Each row of a before or after table is a point. The points were changed in one or more steps. Then noise was added and the rows were shuffled. The steps act on columns, c1 being the first. Write out the steps. A step turns or swaps two columns, mirrors them in a line or flattens them onto one, adds a multiple of one to another, or multiplies or shifts one. Angles are multiples of 10 degrees, from the lower column toward the higher: turns from -170 to 170, lines from 10 to 170 but not 90. Use the fewest steps. Two steps may share a column if one is a turn and the other turns, adds or multiplies; they go together, in the order done. Otherwise the lowest column goes first.

Before (9 x 2):
[[ 0.50 -0.22]
 [ 0.03 -0.03]
 [ 0.20  0.03]
 [-1.30 -0.27]
 [ 0.31 -0.09]
 [-0.68 -0.16]
 [ 0.16  0.00]
 [ 0.27 -0.47]
 [ 0.04 -0.46]]
After:
[[ 0.70 -0.50]
 [ 0.40 -0.10]
 [ 0.50 -0.46]
 [ 0.08 -0.03]
 [-1.06 -0.27]
 [ 0.71 -0.24]
 [ 0.15  0.01]
 [ 0.18  0.04]
 [-0.54 -0.20]]
Steps: add -1 times c2 to c1

Before (9 x 4):
[[ 0.33 -0.07 -0.40 -0.74]
 [ 0.25  0.00 -0.54 -1.22]
 [ 0.50 -0.90 -0.73 -0.44]
 [ 0.30 -0.06  0.51 -0.70]
 [-0.09 -0.17  0.15 -0.31]
 [-0.17  0.13 -0.61  0.11]
 [-0.16 -1.44  0.02 -0.18]
 [-0.77 -0.51 -0.24 -0.78]
 [ 0.16 -0.43 -0.42 -0.41]]
After, 9 rows:
[[-0.14  0.74 -0.64  0.19]
 [ 0.25  0.67 -0.53 -2.47]
 [-0.03  0.44  0.19 -0.64]
 [-0.73  0.09 -0.28 -1.54]
 [-0.12 -0.81  0.00 -0.33]
 [ 0.15  0.16 -0.40 -0.86]
 [ 0.31  0.54  0.49 -1.38]
 [ 0.36  0.43 -0.42 -1.51]
 [ 0.52 -0.34 -0.70 -0.82]]
Steps: shift c2 by 0.60; multiply c4 by 2

Before (10 x 8):
[[-0.23 -0.19  0.30 -0.63 -0.23 -0.21  0.09  0.24]
 [-0.49  0.84  0.10 -1.19  0.45  0.28 -0.06  0.75]
 [-0.25  0.43  0.27 -0.49  0.16 -0.36  0.51 -0.28]
 [-0.32  0.18  0.11 -0.46 -0.61 -1.12 -0.04  0.15]
 [ 0.32  0.70  0.03 -0.70  0.15 -0.08  0.25 -0.08]
 [-0.33  0.55 -0.70 -0.78 -0.37  0.28  0.50 -0.22]
 [ 0.27 -0.15 -0.81 -0.22  0.18 -0.44  0.01 -0.77]
 [-0.12 -0.06 -0.49  0.60 -0.36 -0.11 -0.68 -0.34]
 [ 0.40 -0.14 -0.98  0.34 -0.30 -0.54  0.65 -0.35]
 [ 0.26  0.53  0.13 -1.10 -0.18 -0.05  0.38  0.04]]
After, 10 rows:
[[ 0.03  0.34  0.12 -1.10 -0.43 -0.01  0.39  0.02]
 [-0.04  0.22  0.29 -0.51  0.43 -0.34  0.49 -0.32]
 [-0.86 -0.01  0.12 -0.48 -0.90 -1.10 -0.05  0.17]
 [-0.65  0.37 -0.67 -0.75 -0.48  0.30  0.50 -0.23]
 [-0.45 -0.24 -0.48  0.60 -0.59 -0.12 -0.70 -0.34]
 [-0.43 -0.40  0.30 -0.63 -0.29 -0.24  0.09  0.23]
 [ 0.41 -0.40 -0.83 -0.21  0.16 -0.44  0.02 -0.79]
 [ 0.01  0.63  0.09 -1.22  1.02  0.26 -0.07  0.76]
 [ 0.44  0.51  0.02 -0.67  0.12 -0.05  0.27 -0.07]
 [ 0.07 -0.34 -0.96  0.33 -0.70 -0.59  0.66 -0.33]]
Steps: multiply c5 by 2; turn c1 and c5 by -30 degrees; shift c2 by -0.20

Before (9 x 11):
[[ 0.34  0.05  0.67  0.14  0.01  0.24  0.71  0.32  0.03 -0.33 -0.67]
 [ 0.31 -0.06  1.24 -0.01  0.09 -0.19  0.08 -0.17 -0.37 -0.24 -0.85]
 [-0.59 -0.95 -0.90  0.22 -0.12  0.20  0.35  0.37 -1.13 -0.02 -0.35]
 [-0.20 -0.11  0.68  0.35 -0.27 -0.62  0.53  0.25  0.04 -0.19 -0.62]
 [ 0.11 -0.06  0.60  0.33  0.25 -0.29  0.07 -0.56  0.23 -0.43  0.12]
 [-0.49  0.27 -0.09  0.25  0.94 -0.04 -0.03 -0.14 -0.66  0.53  0.04]
 [-0.73  0.16 -0.02  0.35 -0.12  0.72 -0.18  0.15 -0.40  0.77 -0.37]
 [-0.39 -0.33 -1.09 -0.25 -0.08 -0.01  0.22 -0.05 -0.73  0.46 -0.35]
 [ 0.46 -0.29  0.76  0.27 -0.08 -0.22  0.20  0.33 -0.18  0.27 -0.24]]
After, 9 rows:
[[ 0.08 -0.30 -0.25 -0.30  0.22 -0.05 -0.03 -1.07 -0.86  0.45 -0.30]
 [ 0.02 -0.03 -0.46  0.10 -0.07 -0.32 -0.27  0.71  0.23 -0.13  0.36]
 [-0.41 -0.08  0.05 -0.92  0.04 -0.28 -0.10  1.26 -0.20 -0.11 -0.14]
 [ 0.14 -0.10  0.42 -0.70  0.61 -0.60 -0.02  0.63 -0.04  0.44  0.20]
 [ 0.16 -0.96  0.22 -0.41  0.29  0.18 -0.07 -0.96 -1.24 -0.21  0.15]
 [ 0.49  0.17  0.11 -0.43 -0.12  0.77  0.20 -0.08 -0.61  0.01  0.30]
 [-0.33  0.06  0.47 -0.61  0.60  0.23 -0.34  0.55  0.15 -0.53  0.06]
 [-0.47 -0.25  0.44 -0.23  0.19 -0.23 -0.05  0.69 -0.03  0.53  0.19]
 [ 0.21  0.30 -0.12  0.02 -0.48 -0.05 -0.75 -0.09 -0.81  0.53  0.28]]
Steps: mirror c1 and c9 in the line at 80 degrees; mirror c3 and c8 in the line at 40 degrees; mirror c4 and c11 in the line at 50 degrees; turn c5 and c7 by -120 degrees; add -1 times c6 to c10
